Every row gives one point. To make a cloud, some directions were put in groups of two or more. Within a group, all points are equally far from the middle, so they leave a hole (a ring in 2 directions, a hollow ball in 3). The other directions are filled evenly. Then the cloud was stretched, turned, moved and blurred a little. How many holes are there, and how many directions does each take, smallest first?

Cloud:
-73, 7
22, -7
-74, 24
-21, -25
30, 20
31, 18
-70, 36
31, 16
-39, 57
-14, -25
-66, 42
-57, 49
-58, -13
Holes: 1 (2)

Cloud:
100, -14, -43
107, 20, -43
-78, 56, 11
-79, 11, 4
-31, -9, -47
17, 13, 0
54, 34, 48
59, -5, -32
-5, 27, -50
8, 44, 3
-76, 5, -18
19, 6, 42
-61, -14, -59
-22, -36, -43
16, -18, 25
-79, 3, 1
-25, -48, 30
-73, -21, 0
-25, -41, -8
-17, 58, 26
4, 41, -46
-34, 1, 55
Holes: 0

Cloud:
-55, -6, 51, 96, 8, -32
7, -37, 56, 3, 41, -64
39, 38, 38, 54, -6, 5
-83, 23, 82, 3, -6, 17
-2, -3, 6, -58, -68, -42
-83, -29, 65, 30, 1, 2
-17, 35, 29, 0, -67, -63
44, -37, 70, -8, -40, -35
-14, 2, -13, 8, 65, 4
-53, 3, -3, 80, 36, -22
18, 46, 22, -34, -43, -41
-81, -10, -3, 70, -5, -67
-64, -44, 40, -1, 9, -18
-31, 24, -15, 101, -8, -49
23, 14, 106, -4, -27, -45
42, -32, 50, 33, -45, -4
14, -22, -33, -15, -6, 29
-62, -19, 5, -38, -88, 8
-88, -22, 44, 9, 5, -23
-22, -40, 26, 27, 47, -40
-77, -33, 52, 56, 3, 2
-5, -59, 72, 6, -17, 33
-59, 28, 15, -30, 6, 49
-72, 68, 21, 24, 29, -6
32, -15, 32, 47, -7, -70
16, 23, -5, 63, 32, -53
-49, 24, 92, 46, -15, -46
-4, -29, -16, 19, 43, -26
-80, 45, 60, 19, -41, 8
7, 52, 25, 45, 66, -30
43, 56, 13, -22, 6, -34
-13, -28, 51, -75, -3, -14
-37, 41, -15, 0, 58, -10
-45, 49, -44, 77, 13, -40
0, 64, -3, 25, 41, -42
-11, 71, 49, 14, -27, 4
-102, 53, 2, 16, -70, 14
-51, 1, 1, 78, -29, -86
-7, -33, -5, 28, 37, -46
14, 63, 62, 39, 13, 15
-48, 65, 27, 16, -55, 10
6, 16, 63, -18, 3, -78
-1, -29, 23, 34, 41, -61
-48, -44, 17, 34, -64, 25
-56, -10, 56, -54, 14, 6
-7, 33, 12, 80, 44, -36
9, -52, 15, -22, -18, -50
-4, 1, 6, -26, -71, -72
27, -30, -20, -7, 26, -11
-46, 28, -7, 35, 55, 8
-5, -12, -18, -10, 0, 51
-36, -5, 54, 49, 16, -80
-75, 21, 63, -25, 14, 26
-31, 48, 0, -4, 62, -20
-115, -32, -12, 27, -41, -21
Holes: 2 (2, 3)

Cloud:
-13, 29, -13, -6, 19, -83, 6, 44
17, 43, -10, -6, 33, 47, 88, 20
-37, 35, -72, -20, 44, -59, -40, 18
-58, 26, -16, -11, -30, 33, 66, 24
76, 39, -17, -12, -8, 3, 0, 9
3, -25, -8, 25, 12, 59, 4, -23
-88, 37, -47, -15, 62, -36, -14, 28
13, -3, 2, -61, -51, 6, 102, 25
-15, 8, -31, 6, 67, -72, -57, -30
-15, 52, 19, -33, 73, 30, -1, -34
34, 2, 24, -40, 39, -13, -58, 31
41, 12, 31, -50, 12, -36, -66, -18
-33, 73, 0, 14, -4, -34, 89, -15
-28, 29, -80, -25, 89, -12, 14, 8
41, -34, 35, -32, 59, -5, -18, 3
-62, -17, 54, 24, -18, 14, 12, -51
-3, -19, -65, -45, 36, -4, -32, 6
-35, 12, -41, 19, 91, -59, -50, -27
92, 24, 2, -63, 39, 32, 9, -12
18, 27, -11, -90, -44, 3, 114, -26
-70, 35, 12, -35, -4, -55, 7, 29
-46, 71, -39, -41, -15, -24, 47, -33
31, 16, 20, -48, -44, -5, 15, -89
60, -20, 3, -55, 46, -9, -49, -10
6, 41, 4, -30, 24, -75, -8, 43
-2, 24, 49, -59, -4, -30, -14, 31
-38, -8, -30, 18, 16, 48, 25, -49
24, 36, 1, -101, 43, -46, 68, 21
-3, 7, -10, -7, -10, -45, 26, 56
44, -27, 24, -62, 48, -39, 12, -26
-33, -11, 34, 42, 50, 32, 27, -29
-6, 46, -51, -24, -20, -44, 41, -40
-19, -15, 22, -74, -7, -25, 82, 28
-42, 8, 13, -73, 7, 14, 19, -72
-90, 5, 29, -26, -6, -34, 72, -26
16, 39, -27, -11, 87, -48, -15, 65
-2, 78, 6, 9, 101, -45, -27, -8
56, 31, -1, 26, 40, -3, 42, 27
-20, 70, -73, 4, 55, 5, 58, 4
31, 58, -7, -65, 91, -28, 50, 33
-12, 6, -18, 14, 101, -64, -4, -30
10, 34, 21, -36, 11, -32, 120, 13
1, 76, 36, -44, 29, -42, -21, -28
-38, 23, -52, -30, -6, 44, 59, 26
-6, 71, 17, 50, 28, -36, 40, -10
-75, 3, 33, 30, 7, -47, 19, -64
41, 16, -14, -31, 9, -7, 48, -79
-53, 27, 41, 14, 43, -38, -55, -44
-52, 12, -43, -6, 72, 3, -28, -41
0, 10, -19, 15, 24, -16, 24, 70
-69, -37, 16, 28, -15, 9, 7, -28
38, 45, -2, 3, 53, 48, 40, -37
16, -15, 36, -35, 84, -7, 29, -33
-28, 67, -11, -34, -55, -15, 68, -21
-24, -35, 69, -42, 4, 4, 59, -45
-27, 38, -65, -37, 19, 32, 11, 40
-6, 54, 1, -76, -65, 15, 39, -2
-43, 78, 11, 1, 51, -66, -20, 11
3, 1, -31, 34, 38, -28, 71, -31
38, 42, 10, -96, 38, -49, 51, 30
28, -48, 4, 30, 12, 2, -5, -8
-56, 22, -2, -28, 53, -3, -9, -68
-68, 57, 26, 37, 9, -30, 12, 12
-14, 11, 32, 25, 35, -59, -67, -28
59, -7, 32, -101, -36, 9, 3, -63
-10, 55, -75, 7, -5, -26, 1, 19
46, 81, -30, 0, 57, 3, 23, -11
19, 0, 41, -91, -47, 36, 15, -73
67, -9, -5, -54, -32, -8, -5, -58
-44, 81, -22, -3, 69, -21, -43, 14
5, -18, 20, -70, -77, 18, 72, -69
-33, -15, -10, -75, -47, 28, 11, -50
-23, 52, 28, -27, -45, 44, 38, -23
41, 52, 13, -34, 50, -60, -33, 22
-20, 19, 16, 10, -28, -6, 44, -94
-15, 28, 0, -73, -47, 30, 121, -8
-79, 22, 25, -24, -11, -26, 101, -15
26, 38, -44, -69, 17, -44, 48, -36
40, -24, -15, -20, 7, 63, -8, -21
Holes: 3 (2, 2, 4)

Cloud:
31, -36, -67, -22, -1, 70, 26, -54, -1
4, 37, -2, 42, -6, 69, -9, 18, -49
32, -15, 45, -19, 14, 32, -18, 23, -6
17, -23, -23, 15, -31, -10, -12, -55, 9
-5, 39, 49, -21, -28, -30, 46, -19, 10
19, -30, 38, -45, -39, 53, 96, 34, 24
-26, 92, 42, 5, -121, -19, -14, -23, -72
-5, 13, -10, -6, -40, 29, 42, -43, -52
12, -52, 11, -29, -1, 13, 72, 25, -8
17, 22, -49, -37, 21, -10, -59, -10, 19
-25, 7, 13, 91, -117, -16, 7, 27, -40
11, 46, 46, 36, -60, -28, 43, -4, 55
-28, 36, -63, 26, -55, -1, -32, -17, 35
-38, 1, -1, 73, -13, -16, -27, 19, 45
73, 4, 34, -15, 4, 22, -39, -37, 36
-15, -22, 19, 32, -26, -26, -21, 4, 55
-25, -57, 43, 18, -34, -25, -52, 15, -29
-18, -48, -29, 3, 61, -1, -15, 20, -10
9, 26, -1, -51, 8, 48, -5, -46, -28
6, 68, 31, 13, -22, -79, -64, 45, 2
9, 30, -28, -75, 51, 8, 8, -8, 6
-3, 66, 2, 26, -77, -45, 2, -54, -14
40, 31, 55, 5, -8, -51, 3, 43, -37
24, 10, 6, 0, -37, 3, 55, 11, -16
70, -25, 67, 16, 52, 2, -21, -20, 36
24, 75, -4, -32, -96, -44, 19, -75, -28
-32, -26, 5, 2, -14, -24, -47, 69, 13
77, -10, 48, 2, 30, -15, -30, -18, 20
13, 59, -15, -34, 24, 50, -6, -3, -3
-45, -51, 37, -31, -58, 42, -30, -22, -7
19, -33, -38, 40, 33, -12, -30, -22, 31
84, -1, 56, 9, -25, 54, -56, -43, -49
3, 22, -3, -23, -45, 44, 14, -65, 5
-5, 20, -54, -9, -22, -10, -28, -73, -8
44, 36, -17, -2, -77, -60, 16, -32, -31
-46, 12, -50, -17, 0, 5, -9, -43, -31
21, -25, 1, 38, -11, -7, -69, -26, 53
-19, -26, -39, -1, 24, -66, -33, 29, 31
34, 52, -59, 14, -31, -63, 21, 2, -25
-29, 34, 61, 24, -14, 24, 46, 22, -9
45, -26, -38, 33, -41, 11, 31, 51, 12
42, -3, 16, 45, -62, -43, -44, -25, -81
9, 42, -33, 61, -78, 15, 39, -24, 23
31, -29, 44, 31, -11, -30, 14, 37, -48
40, -51, 18, -1, -38, -22, 53, 64, -28
15, 54, -13, 37, -4, 3, -87, 13, 21
1, 82, 26, 3, 48, 10, 30, -21, 19
29, 17, 11, -41, -17, 51, -19, -46, -24
-14, 54, 24, -19, -101, 43, 1, -14, -25
-5, 19, 16, 57, -53, -47, 31, 4, -18
34, -4, -9, 14, -63, 41, 59, -66, -9
24, 94, 56, 0, -33, 23, 6, -64, -25
-22, -12, 27, 9, -95, -22, -28, -65, -47
14, -57, 6, 25, -49, 22, 10, -34, -36
5, 14, 50, 4, 1, 36, -25, -11, 51
51, 29, 38, -2, 37, 12, -4, -12, 31
-76, 15, -14, -56, 21, 9, 30, -2, -62
18, -15, -9, -32, 39, 29, -17, -23, 54
-5, 39, -51, -27, 24, 13, 28, -44, -22
-50, 21, -26, 25, -20, -34, 19, 25, 37
-51, 49, 35, 19, -43, -24, 19, 21, 34
-8, 1, 6, 57, 28, -84, -37, 40, -40
-55, 12, 4, 15, -4, 44, -35, -18, -53
57, 13, -12, -7, 21, -61, 18, 4, -47
-44, 49, 10, 63, -16, -15, 14, 17, -11
-38, -12, -14, 4, 25, -29, 22, -11, 5
-27, -41, 17, 68, -63, 8, -29, 28, 11
-1, 36, 17, 40, -16, 31, 64, 22, 28
33, -16, -33, -19, -40, -74, -32, 2, -6
-31, -13, -24, -22, -34, 36, 21, -28, 49
-23, -14, -42, 39, 0, -13, 21, 33, -11
8, 27, -86, 41, -40, -38, 16, -8, -41
-14, -66, -17, 44, 29, -52, -36, 26, 39
-50, -1, -12, 16, -53, 7, -57, -39, 51
31, -19, 8, -15, -66, -17, -76, -1, -67
-6, -29, -38, -29, 57, -51, -41, 11, -25
-35, -24, 22, 5, 27, 17, 28, -16, -56
41, 21, -1, 41, -76, -63, -17, -62, -43
2, 55, -13, 6, -56, 47, 41, -39, 0
13, 40, 15, 24, -12, -24, 14, 39, -6
-53, 63, 25, 25, -19, 1, 3, 20, -83
34, -1, 34, -15, 38, 32, -18, 32, 9
-33, 10, -1, 46, -28, -32, -57, -3, -90
28, 16, 61, -28, -4, 11, -9, 20, -24
-3, 54, 30, -19, -95, -6, -32, -63, 10
41, -31, -22, 28, 3, 47, 11, 22, -64
5, 56, -12, 8, 18, 73, -1, 0, -72
38, 7, -3, -32, 40, -4, -46, 18, -31
-41, -8, -46, 19, -79, -6, 11, -55, 0
14, 32, 33, -46, -38, -24, -34, -62, 9
-41, -64, -28, -47, 30, -4, -44, 33, -13
Holes: 0

Cloud:
49, -3, 12, -15, -38, 114, 9, 11, 22
21, -18, 15, -92, -30, 47, -5, -53, 48
21, -11, -93, -56, -11, -71, -89, -33, 43
-33, 21, -35, -6, -31, -5, -10, -27, 62
32, -17, -47, -11, -40, 12, -49, -4, 101
15, -20, 50, 19, 17, 2, 10, -52, -71
28, 37, -24, -23, -19, 96, 15, 5, -2
-50, 0, 11, -70, -43, 10, -25, -22, -2
45, 6, -5, -8, -32, 57, 7, -47, -48
-7, 12, -24, 18, 13, -14, -67, -81, -65
102, 4, -43, 37, 54, -12, 25, -43, 42
7, 39, 16, -27, -32, -12, -45, 12, -54
34, -49, 7, 17, 7, -8, -17, -121, -24
2, -47, 26, -83, -49, -19, -38, -32, 28
42, -9, -5, -16, -5, 50, -19, -36, 57
7, 17, -42, -17, -33, -13, -36, -26, 47
27, 13, -7, 15, -10, 25, -5, 15, -58
30, -44, 20, 2, -40, 51, -19, 14, 10
72, -19, -91, -19, 16, -11, -44, 6, 66
32, -46, 9, 59, -74, 102, -25, -19, -17
4, -2, 13, 72, 4, -28, -13, 57, 82
-20, -15, -12, -11, -11, 28, 60, 14, 6
12, 52, 4, -11, -16, 53, 23, -63, 26
-6, -3, -23, 87, 51, 9, -46, 3, 21
34, -32, -17, -37, -7, -38, -59, -56, 43
30, -10, -43, -41, 20, 54, -26, -37, -23
30, -23, -32, -25, -20, -83, -60, -45, -16
37, -49, -41, 0, 12, 61, -21, -22, 83
68, -16, -4, 24, -16, 16, -32, -68, 3
24, 18, 1, 29, -33, 45, 29, -20, -90
37, -88, -6, -82, -14, 34, -69, 17, 115
-33, 52, 11, -37, -4, 69, 0, 34, 1
34, -7, 11, 79, 47, 33, 17, -28, -14
79, 2, -51, 22, 31, -21, -58, -13, 44
10, -19, -17, -16, 7, 18, -31, 43, 99
-43, 47, 28, 34, -7, -13, -33, -37, -42
48, 49, 17, 90, -1, -9, -3, -18, -72
3, 15, 26, 27, -21, -7, -33, 12, -58
-20, 21, 6, -18, -7, 28, 22, 68, 48
23, 55, -5, 34, 13, -36, -38, 19, 61
-7, 34, -32, -17, -57, 20, 6, 19, 16
32, -23, -61, 9, 47, -13, 13, -67, -32
23, 26, 14, 31, -47, 3, 34, 5, 29
-37, -13, 56, -48, -38, -29, -41, -50, -46
75, 27, 2, -1, -15, 54, 24, 64, 73
22, 38, -63, 40, 34, -4, -43, 41, 85
20, 38, -36, -53, 19, -83, -11, 47, -3
79, -35, -65, -28, -30, 79, -21, 29, 70
3, 12, -33, 36, -25, -26, -55, 9, 114
-4, -6, -30, -20, -42, -22, -29, -29, -6
25, 65, -65, 36, 64, -111, -43, -41, 81
-2, -25, -25, -92, 40, -44, -34, -50, -14
5, 10, -40, 14, -57, 46, 19, -9, 56
33, -48, 16, 37, 17, 26, 23, 1, 51
3, 6, -10, 70, -28, 37, 28, 33, 40
-28, 12, 60, 11, -32, 38, -20, 25, 44
26, 39, -47, 6, -37, 29, -40, 40, 119
-11, 67, -12, -60, -13, -20, -27, 37, 0
-1, -18, -43, 51, 4, -12, -22, 40, 19
-1, -34, 9, -74, -46, 18, 0, 4, 19
-52, 52, 35, 54, 0, 40, 45, 20, -73
16, -66, -52, -46, -10, 4, -80, -20, 29
24, -16, 57, 81, 4, 16, 1, -9, -13
-6, -5, 11, 39, 25, 33, -21, -12, -70
15, 33, -68, -44, -16, -49, -31, 49, 62
-33, 41, 17, -66, 19, -45, -20, -15, 15
27, -32, -21, -32, 45, -39, -66, -51, 19
18, -55, -22, -98, -20, -62, -73, -59, 17
-27, -10, -4, -71, -45, 100, 21, 31, 9
37, 49, 2, 31, 31, 12, 41, -17, -41
-23, 43, -39, -23, -32, -7, -83, -37, 43
23, 35, -61, -7, -22, 15, -13, 24, 57
-31, 3, -34, -11, 18, 3, 30, -9, 10
-67, 31, 18, -58, -44, -28, -14, -61, -59
14, -11, 14, 63, 17, 27, 25, 44, 20
48, -56, -61, 2, 35, 3, -58, -50, 90
32, 14, -14, 92, 34, -59, 43, -13, -37
-35, 26, -9, -69, -17, 1, -53, 13, 84
6, 24, -19, -30, -14, 6, 15, 56, 102
53, -82, 9, -21, -17, -11, 2, -75, 20
25, 12, 47, 39, 4, 30, 2, 25, -40
-44, 63, -9, -4, -71, -3, -30, 7, -15
9, 20, -11, 20, 28, -74, -30, -17, 25
4, -29, 51, -85, -49, 39, 0, -54, -45
-48, 47, 26, -68, -37, -44, -18, 1, -7
-3, -19, 38, -88, 15, 52, -21, -22, -19
91, -46, -49, -11, -50, 57, -6, 19, 92
91, -44, -19, -30, 36, -31, -68, 47, 85
6, 32, -29, 48, -18, -28, 11, 37, 14
-26, 68, -60, -56, -2, -57, -70, -63, 70
32, -17, 32, 36, -50, 3, 32, 58, 16
6, 46, 23, -12, 9, 57, 54, 18, -1
-35, -1, 12, -73, -23, 51, -69, 25, 3
25, -30, -32, -75, -30, -70, -69, -44, 1
-45, -4, 29, -16, -62, 28, 17, -25, 10
-22, 17, -21, -59, 12, 54, -70, -57, -26
47, -35, -46, -32, -37, -26, -72, -76, -15
14, -23, 38, 7, -2, 53, -30, 30, 22
Holes: 0

Cloud, 93 rows:
39, 64, 29, -7, 78, 16, 20, -26, 7
84, -46, -8, 83, 39, 21, -13, -7, -28
3, -27, 70, -16, 67, -22, 14, 73, -48
-10, -16, 81, 6, -28, 77, 72, 30, -102
5, -34, 30, 0, -68, -9, 28, 57, 30
-10, -79, -40, 62, 10, 4, -31, -88, 27
20, 106, -13, -24, -13, -19, 38, -23, 17
1, 0, 18, 17, 64, -9, 90, 59, 40
-10, 20, -1, -3, -21, 7, 36, 68, 61
18, -51, 52, 49, 34, 16, 7, -3, 61
-43, -19, 1, 2, 4, -2, 0, -17, -55
26, -25, 63, -8, -4, 3, -87, -20, -35
-40, -44, 0, -30, -40, 48, 6, -54, -47
36, 7, -1, 45, -72, -7, 17, -44, 24
7, 15, 49, -12, 90, -15, -69, 52, -22
-29, 14, 75, -3, 14, -15, 65, -19, -6
-22, 14, 32, -6, 59, 34, 10, -19, -69
40, -56, -50, -5, -3, -62, 42, 12, 66
18, -34, 11, -23, -16, 3, -21, -56, -6
-5, 17, -30, 30, 13, 57, 17, -74, -17
-15, -17, 40, 52, 65, -1, 82, 38, 29
38, -14, -24, 26, 17, -42, 86, 38, -42
-6, -1, 15, 57, 30, 18, -44, 66, -2
-69, 34, 9, -3, -6, 61, -58, -21, -17
-44, -54, 38, -19, -19, 19, 53, 30, -55
12, -36, 92, 28, 53, 10, -38, 36, -54
1, -8, 47, -1, -119, 43, -11, -29, 48
28, 92, 80, -39, 20, 79, 20, -6, -12
48, -9, -65, 15, 41, -79, -7, -47, 57
11, 28, 17, -4, 45, 41, 110, -43, -8
-15, -71, 21, 23, -23, 44, 25, -72, 8
-46, -9, -14, 59, 101, 32, -15, -61, -13
-29, 9, 48, -53, 41, 11, -8, 26, -54
-30, 6, 55, -2, 2, 76, -6, 50, -40
23, -29, 33, 90, 43, -17, 59, 35, -17
28, -40, 43, 19, 5, 52, 1, -3, -56
-45, -36, 82, -42, -19, 83, -7, -20, -8
-36, -14, 39, 6, 48, 25, 4, -7, -61
89, -17, -23, 64, -10, 11, 0, -18, 26
-1, 20, 35, 33, 64, 0, 56, -14, -101
16, 50, 6, 31, -3, 28, 6, -46, 39
37, -23, -30, -52, -31, -21, 22, -64, -11
23, -34, -21, 3, -20, -35, 15, -35, 53
33, -7, -43, 71, 9, 42, -21, -50, -7
1, 24, 1, 53, 15, 34, 4, -24, 70
-39, 72, 67, -75, -3, -1, 3, 43, -41
6, -26, 18, 25, 11, -50, 32, -41, 32
25, -5, -44, 9, -38, -75, 49, -20, -30
22, 12, -92, -15, 9, -50, -18, -31, -61
45, 72, -6, -17, 28, -31, 4, -9, 46
-41, -17, 72, 18, 28, 67, -12, -21, -53
55, -3, 10, -7, -7, -15, 43, 67, 57
-18, 37, -26, 71, 80, 23, -63, -68, -10
-46, 42, 38, 41, 33, 24, 79, -28, 16
-10, -61, 49, 30, -25, 7, -48, 12, -43
15, 24, 41, 34, 51, -60, 8, 8, -31
66, 47, 37, -17, 102, 31, -4, 66, 33
-32, -67, 0, -6, 14, 17, -24, 42, -9
-24, 10, 42, 15, 33, 13, -22, 5, -54
-26, -76, -38, 67, 13, -23, 22, -16, -41
13, -15, 49, 29, -42, 61, 29, -62, 0
-73, 55, -24, 9, 46, 28, 58, -4, -43
63, -30, 7, -45, -63, -75, 20, 49, 23
40, -59, -15, 37, -26, -76, 2, -35, 44
25, 20, 32, -48, -56, 10, -34, 14, -80
-66, 104, -63, 34, 51, 8, 48, -8, 2
-7, 29, 46, 5, 3, 18, -93, -16, -40
-16, -80, 68, -46, -39, 72, 17, 2, -8
-60, -17, 3, 27, 55, 85, 53, -30, -46
-31, -37, 38, 45, 64, 77, 9, -15, -16
-36, 47, 20, -65, -9, -32, 65, 1, -43
11, 28, 38, 15, -2, 54, 72, 38, 50
5, 65, 83, -21, 44, 72, -2, -15, -67
48, -44, 51, -11, 65, 39, 21, 49, -15
-13, 16, 37, 8, 95, 25, -44, 24, -19
-7, 2, 15, 24, -31, -14, 39, 9, -18
52, -13, -65, 54, -18, -87, 25, -19, 17
28, -15, 49, 21, 57, -28, 46, 81, -34
-47, -11, 4, -7, -37, 42, -48, -93, -16
-39, 48, 118, 16, 22, 42, 48, 38, -9
-40, -40, -50, 5, -21, -18, -29, -14, -25
8, 38, -11, -37, 4, -75, 50, -6, -12
44, -7, -39, 29, 17, -41, 99, 43, -8
-2, -12, -6, -11, -52, -29, 9, -42, -95
8, 43, 31, -4, 57, -5, -35, 67, -31
43, -2, -12, 61, 25, -29, 110, -28, -16
54, -86, -11, 37, 26, -22, 80, -7, 33
-37, 39, 23, 47, 63, -5, 0, -65, -87
-14, 33, -3, -5, 25, -7, -28, -33, -68
-59, 34, 0, 57, 76, 74, -18, -73, -2
32, 10, -28, -3, -28, -10, -10, -38, 48
12, 16, 5, -28, -25, -10, -45, 32, -47
1, 78, -1, -11, 31, 36, -49, -49, -2
Holes: 1 (2)
